Each row is a point. Two turns around zero, p and q, are shown by what they do to some points. Where does a point land after both, in the order given? Backwards means that the second turn is done in reverse. Each puzzle has new turns, and all numbers are rounded.

Turn p:
-1.79, -0.38, -2.22 => +1.44, -0.03, -2.49
+1.05, -0.44, -1.32 => -0.22, +1.61, -0.64
+1.60, +1.68, +1.79 => -2.36, -0.56, +1.64
-0.06, -1.08, +4.07 => +0.77, -1.44, +3.88
-0.81, +0.23, -2.31 => +0.37, +0.41, -2.40
Turn q:
-2.27, +0.78, -0.59 => +1.53, +1.90, -0.40
+0.97, +0.55, +2.27 => +0.80, -2.37, -0.39
+1.23, +1.69, +0.39 => -0.27, -1.07, -1.82
-1.52, -1.17, -3.19 => -1.11, +3.42, +0.96
+0.84, -0.08, +3.43 => +1.46, -3.19, +0.42
+0.75, -1.77, -2.30 => -2.41, +1.29, +1.23
Where do these land?
p, then q: -0.16, -1.40, +1.79 => +0.26, -2.24, +0.31
p, then q: -2.61, -0.60, -3.15 => -3.79, +1.39, -0.88
q, then p: +1.22, +2.45, +0.61 => +1.03, +1.87, -1.82
p, then q backwards: +0.80, +0.45, -1.96 => +0.07, +1.34, -1.70
p, then q: +0.74, -0.90, +2.72 => +1.59, -2.40, +0.70

Turn p:
+1.02, -0.15, +0.98, -0.83 => -0.44, +0.08, +0.09, +1.58
-0.25, +1.48, +0.28, +1.22 => +0.15, +1.42, +1.02, -0.86
+1.24, -3.01, -0.30, +0.65 => +1.14, -0.23, -2.94, +1.06
+2.11, -1.69, -1.89, -0.40 => +2.40, -1.41, -1.19, +1.37
-4.11, +3.37, +0.93, -0.64 => -3.24, +0.14, +3.03, -3.14
Turn q:
-1.83, -5.35, -0.13, -0.98 => -0.85, -4.01, -2.77, +2.91
+0.85, +0.67, -1.57, +1.00 => +1.03, -0.16, +1.87, -0.17
-0.47, +3.25, -0.39, +0.24 => +1.32, +2.85, +0.86, -0.60
+0.81, -0.12, +0.31, -1.32 => +0.06, -0.47, -0.82, -1.27
+0.64, +1.55, +1.78, +1.06 => -1.56, +1.78, +0.85, -0.88
Where do these land?
q, then p: -1.26, +0.56, +3.40, -2.74 => +1.46, -2.80, +2.18, -2.50
p, then q: -0.63, -0.51, +0.46, -2.62 => -0.83, -0.85, -0.55, +2.46
p, then q: +0.39, +2.30, -2.02, +0.06 => -2.11, -0.36, -0.86, -2.05
q, then p: +2.38, -0.02, -2.46, +2.38 => -2.41, +1.67, -1.55, +2.53
q, then p backwards: -0.11, -0.76, +1.49, +0.18 => -0.82, -0.65, +1.19, -0.58
q, then p: -0.76, -1.56, -0.87, +2.75 => -0.67, +2.59, -1.89, -0.77

Turn p:
-1.25, +0.61, +1.80, -1.17, +0.05, +0.52, +2.59, -0.58 => -0.82, +2.45, +1.82, +1.39, -0.05, -0.92, -0.65, -0.82
-1.61, -1.23, -1.00, +1.09, -3.21, +3.80, -0.20, -2.87 => -2.40, +0.77, -0.34, -3.89, -2.10, -3.55, +0.66, -0.49
+3.42, -0.65, -1.94, -2.21, -1.59, -0.48, +0.47, -0.01 => -1.77, -1.88, +1.38, -1.08, -0.39, +3.09, +1.45, -1.48
+3.03, +0.22, +2.24, -1.61, +2.68, +1.58, -2.77, +0.22 => -2.33, -0.63, -2.14, +2.90, -1.42, +2.30, +0.32, +2.84
+2.23, +1.12, -3.93, +1.66, +0.92, -1.50, +0.96, -1.20 => +2.68, -1.79, -0.30, -1.44, -2.32, +2.31, -0.65, -2.49
-2.13, +0.54, +1.75, +0.88, +2.12, +0.29, +0.57, -0.78 => +0.84, +2.17, -0.75, +1.42, -0.23, -1.44, -1.91, +0.62
+2.32, -1.32, -0.71, +4.02, -1.85, +0.36, +0.62, +1.58 => +2.19, +0.52, -1.52, -2.11, -0.36, +0.59, +4.17, -0.69
-1.83, +0.66, +1.36, -2.37, +1.66, +1.32, -2.71, +2.77 => -0.80, -1.04, +0.88, +2.10, +1.11, -0.82, -0.81, +4.62
-1.12, +0.02, +0.85, +0.54, -1.28, -1.83, +0.28, -0.16 => +0.43, +0.14, -0.18, +0.23, +1.91, -1.16, +0.03, -1.45
-0.70, -1.81, -1.89, -1.31, -0.22, -2.51, +1.02, -0.06 => +0.31, -0.32, +1.27, -1.80, +2.21, +1.58, -1.56, -1.26
-2.36, +1.84, +1.47, +0.48, +0.70, -1.54, -0.81, +1.12 => +1.67, -0.37, -0.09, +2.29, +1.64, -1.97, -1.01, +0.61
Turn q:
+1.86, +2.57, -0.97, -0.07, -0.27, -1.57, +0.54, -0.24 => -0.39, -0.93, +1.38, -2.24, +2.16, +0.59, +0.97, -0.18
-3.68, +0.40, +1.28, +0.56, -1.37, +0.22, -3.97, -0.77 => -1.70, +4.52, +0.23, +2.41, +0.77, -0.77, -1.80, -0.61
+1.43, +2.64, -0.81, -1.38, +1.55, +1.44, +1.32, +2.42 => +0.55, -2.33, -0.12, -3.06, +0.42, -2.59, -0.48, -1.19
+0.42, -5.21, -1.29, -0.27, -2.46, -0.87, -0.48, +2.04 => +4.48, -0.12, -1.82, +2.95, -0.04, +2.72, -0.86, -0.23
+1.29, -0.26, +1.00, +0.50, -1.63, +1.55, -0.03, -1.18 => -0.97, +0.62, -1.44, -0.57, -0.91, +1.65, +0.70, -1.28
+1.03, +3.03, -0.84, +0.53, -2.14, +0.25, +1.05, -0.94 => -0.46, +1.01, +0.71, -2.77, +1.08, +0.52, +2.21, -1.46
-0.06, -0.73, -0.71, +0.86, +3.62, -0.10, +0.62, -2.03 => -1.80, -2.04, -0.01, +1.45, -0.51, -1.24, +1.57, +2.37
-1.64, +1.20, +2.85, -0.53, -2.40, -2.20, -2.09, +1.04 => -0.25, +3.25, +1.95, -0.45, +0.75, +1.44, -3.35, -0.36
-2.46, -1.95, +0.18, -0.44, -0.92, -0.99, +0.72, -2.33 => +0.25, +1.41, +1.82, +2.63, -1.77, +0.97, +1.15, +0.43
+1.03, -0.23, -0.63, -1.25, +5.11, +0.96, +0.97, -1.11 => -1.97, -4.39, +0.02, +0.79, -0.99, -2.44, +0.58, +1.11
+0.78, -1.47, -0.07, +1.49, +0.92, +1.33, +1.34, +3.10 => +2.28, -1.00, -2.74, -1.12, -0.95, -0.87, -0.70, +1.39
Where do these land?
q, then p: +1.01, +0.79, +2.29, +1.05, +3.20, +2.20, +0.17, -0.28 => +0.17, -1.46, +1.78, -2.28, +3.12, -1.15, -1.13, +0.56
q, then p: -1.65, +0.68, -1.08, +0.20, +2.74, -1.26, -2.49, +1.91 => +2.60, -1.08, -2.21, +1.39, +2.07, +1.32, -0.96, +1.28
q, then p: -3.40, -3.50, -3.56, +0.76, -2.35, -0.48, +0.10, -0.28 => +3.20, +0.71, -1.18, +1.32, -3.15, +1.24, +3.24, -2.66
q, then p: +1.71, +1.08, +3.28, -1.41, -1.36, -0.94, -0.73, -1.91 => -2.60, +0.68, +0.04, -0.09, -0.76, -3.36, -1.08, +1.87
p, then q backwards: -1.56, +1.00, -2.11, +2.73, -0.09, -0.53, -2.54, +0.58 => +1.02, -0.57, -1.53, +0.12, +1.74, +0.83, +1.77, +3.44
q, then p backwards: +1.91, -0.30, +1.10, -0.89, +1.59, +0.00, -0.04, -1.16 => +1.24, +0.40, -0.87, -1.87, -0.34, +0.07, -1.70, -0.81
p, then q backwards: -1.50, +1.86, +1.05, -0.49, +1.11, +0.38, +0.14, +0.89 => -2.23, -1.12, -0.36, -0.45, +1.18, -0.94, -0.51, +0.37
p, then q: +2.17, +2.28, -0.19, -1.66, -1.30, +1.27, -0.07, -2.39 => +0.54, +3.39, +0.49, +1.71, -1.67, +1.45, +1.38, -0.02
p, then q: -0.58, -2.85, -2.09, +0.71, -2.47, -1.84, +4.38, +1.11 => -4.07, -3.09, +2.25, -1.37, -2.50, -0.19, -0.47, -1.91
p, then q backwards: +1.88, -1.05, +1.30, -0.99, -1.07, +1.19, +1.09, +1.54 => -0.24, +0.57, -0.44, +1.22, -0.89, -0.84, +0.47, -3.10

Turn p:
+1.68, +0.43, -2.09, +2.55, +2.64, -0.88, +0.25, -1.91, -1.03 => +0.20, +2.72, +0.87, +0.90, -1.78, -0.36, +1.83, +2.05, -2.56
-1.02, -0.99, +1.16, -1.27, -2.42, -1.08, -0.89, +0.03, +1.55 => -1.43, -1.63, -0.16, -0.50, +0.68, +0.67, -2.52, -1.71, +0.09
+2.12, -0.02, -1.26, +0.06, +2.59, +0.54, +0.76, +2.19, +1.01 => +1.54, -1.45, +1.24, +1.29, -1.57, -1.77, +2.47, +0.24, -0.26
+0.60, +0.50, +1.33, -1.27, -1.50, +2.46, -0.65, +0.46, -0.97 => -0.68, -0.71, -1.62, +0.41, +1.38, -0.64, -0.18, +0.76, +2.68
+0.10, +0.06, -4.57, +1.07, +2.20, +1.23, +0.67, -0.12, -1.35 => +3.38, +1.87, -0.44, +1.18, +0.15, -1.88, +1.52, +1.48, -2.47
-0.19, +2.11, +2.07, -3.10, -3.03, -2.06, -0.95, -1.03, +1.42 => -3.94, -0.14, -0.38, -1.63, +0.89, -0.93, -1.80, -3.29, +1.30
-1.14, +1.07, +3.95, -0.98, -2.55, +0.10, +2.19, +1.22, +0.23 => -1.20, -1.11, +1.52, -2.23, +2.04, +1.43, -0.51, -1.21, +3.74
+2.16, +0.21, -1.18, +4.29, +2.81, +2.00, -1.24, +1.26, +0.82 => +1.92, +0.86, +1.27, +4.38, -2.86, +0.17, +1.54, +2.07, +0.25
-1.35, -0.77, +1.00, -2.31, +1.64, -0.42, -0.58, -2.19, +0.18 => -1.28, -0.46, -2.41, -1.14, +0.19, +1.44, +1.33, -1.34, -1.47
-1.08, -0.80, +1.08, -0.99, -2.71, +0.68, +1.50, -1.01, +1.55 => -1.21, -1.18, +0.64, -0.17, +3.23, +1.12, -1.19, -0.97, +0.24
-2.57, +1.51, +1.62, +0.09, -1.26, -0.04, -0.54, +1.76, +0.54 => +0.86, +0.27, +0.07, -0.62, +0.05, +1.15, -1.50, -2.29, +2.60
+0.69, -3.31, -3.10, +1.86, +1.60, -2.53, -0.52, -0.68, -3.95 => +1.84, +0.96, -0.61, -1.86, -2.40, -0.40, -0.95, +4.20, -4.14
Turn q:
+1.26, +0.22, +1.81, -0.70, -0.10, +2.55, +1.06, -0.28, -0.63 => +0.55, +0.62, +0.46, +0.56, -0.94, +0.34, -2.92, -1.67, -0.02
-0.69, +1.07, +3.85, -1.30, -0.21, -0.25, -0.91, -0.50, -0.46 => -2.44, -0.45, -0.19, +0.50, +1.42, +1.46, -1.37, -2.62, -0.45
-1.72, +1.31, -3.22, +0.45, +1.26, -2.30, +1.23, -1.31, +0.00 => +0.65, -1.46, +0.63, -3.65, +0.55, -0.70, +2.15, +1.82, -0.59
-0.82, -0.75, +1.81, +0.37, +0.37, +0.69, -1.72, +3.37, -0.37 => -0.49, +1.54, -1.51, +2.22, +0.59, -1.04, +1.24, -2.59, +0.46
-0.37, -0.57, -5.63, +0.29, -1.79, -3.43, -0.30, -1.55, -1.23 => +1.46, -3.31, -0.57, -1.39, -1.48, +0.80, +3.73, +4.30, -0.84
+2.26, -0.01, +1.99, +2.36, +0.63, -0.15, -0.30, +0.22, -0.49 => -1.06, +1.30, +1.74, +0.80, -1.22, +0.90, +0.16, -1.12, +2.32
-1.08, -0.99, -2.55, +0.44, -2.56, -2.06, +2.60, -1.58, +2.03 => -0.37, -2.27, -1.40, -1.73, -0.19, -1.12, -0.46, +4.50, +1.03
+2.87, -0.85, +3.06, -2.55, +1.21, +1.78, -1.02, +0.63, +1.19 => -1.04, +3.71, +0.12, +2.08, -0.02, +1.68, -2.62, -1.16, -1.44
+0.48, -0.97, +1.83, -0.73, +2.40, +0.84, +0.51, +2.48, -0.16 => +0.02, +3.38, -1.17, -0.12, -0.10, -0.24, -0.29, -2.23, +0.11
-1.10, +0.98, -3.38, +1.22, -0.40, -0.48, -1.06, -1.08, +2.25 => +0.67, -1.31, +1.67, -0.11, +1.42, -1.82, +1.63, +3.09, -0.59
+2.02, +1.85, +2.65, -1.01, -0.17, +2.58, +0.02, +3.00, -0.83 => -1.00, +1.70, +0.37, +1.92, -2.15, -1.19, -1.81, -3.66, -1.22
-3.11, -1.28, -2.23, +1.15, -0.64, +0.22, -0.12, -3.40, -1.30 => +3.03, -3.46, -0.16, -1.08, +2.11, +0.94, +0.57, +1.35, +1.20
Where do these land?
q, then p: -3.60, -1.36, +0.08, -0.91, -0.95, -4.12, +2.66, -0.15, +0.32 => +3.40, -2.23, -1.44, -0.73, +1.17, -2.09, +0.48, -2.20, -3.28
p, then q: -0.11, +2.27, +1.47, +0.56, -1.08, -2.13, +2.18, +0.87, -1.53 => -2.79, +0.52, -0.40, -0.15, +1.57, +0.03, -2.10, -0.65, -2.38
q, then p: +2.24, -2.64, +1.19, -0.10, -2.34, +5.59, +0.40, +1.65, +1.33 => -1.45, +3.02, +1.43, +3.69, -3.86, -0.75, -3.44, +0.67, +0.41
q, then p backwards: +2.80, -0.43, +2.48, +0.46, +1.30, +2.74, -1.30, +1.23, +2.12 => -0.12, +3.17, -1.38, +3.30, -1.90, +0.04, -1.04, -1.19, +1.52
q, then p: -0.02, +2.07, -3.37, +0.96, +1.71, -0.94, +0.55, -0.38, +0.48 => -1.04, -2.08, +0.90, -3.38, +0.18, -0.76, +0.90, -0.05, +1.40
q, then p: -0.59, +0.66, -0.46, +1.84, +0.06, +0.01, -1.77, -2.19, +0.14 => -0.19, -1.95, +0.71, +0.24, -0.59, +2.04, +1.65, +0.57, +0.61
p, then q backwards: +0.16, -2.31, +0.48, +1.15, -0.77, +2.03, -1.47, +3.16, -1.58 => -0.03, -2.56, -1.54, +1.10, -2.87, +1.32, +1.45, -2.00, -0.25
p, then q: +2.64, +0.04, -1.41, -0.28, -0.37, -1.37, -0.87, -0.83, +0.11 => -1.20, -1.85, -1.48, -0.39, +0.10, +0.20, +2.02, -0.88, +0.60
q, then p backwards: -2.77, +2.50, -1.24, -2.64, +0.69, -1.75, -0.96, -1.48, +0.22 => -0.14, -2.87, -0.81, -2.62, +0.19, -1.03, +2.83, -2.04, +0.27
p, then q: -0.76, -0.79, +0.78, -1.03, +1.76, -0.08, +0.59, -1.89, -1.61 => +1.93, -0.12, -1.04, -1.33, -1.14, -1.01, -0.76, -0.42, -1.68
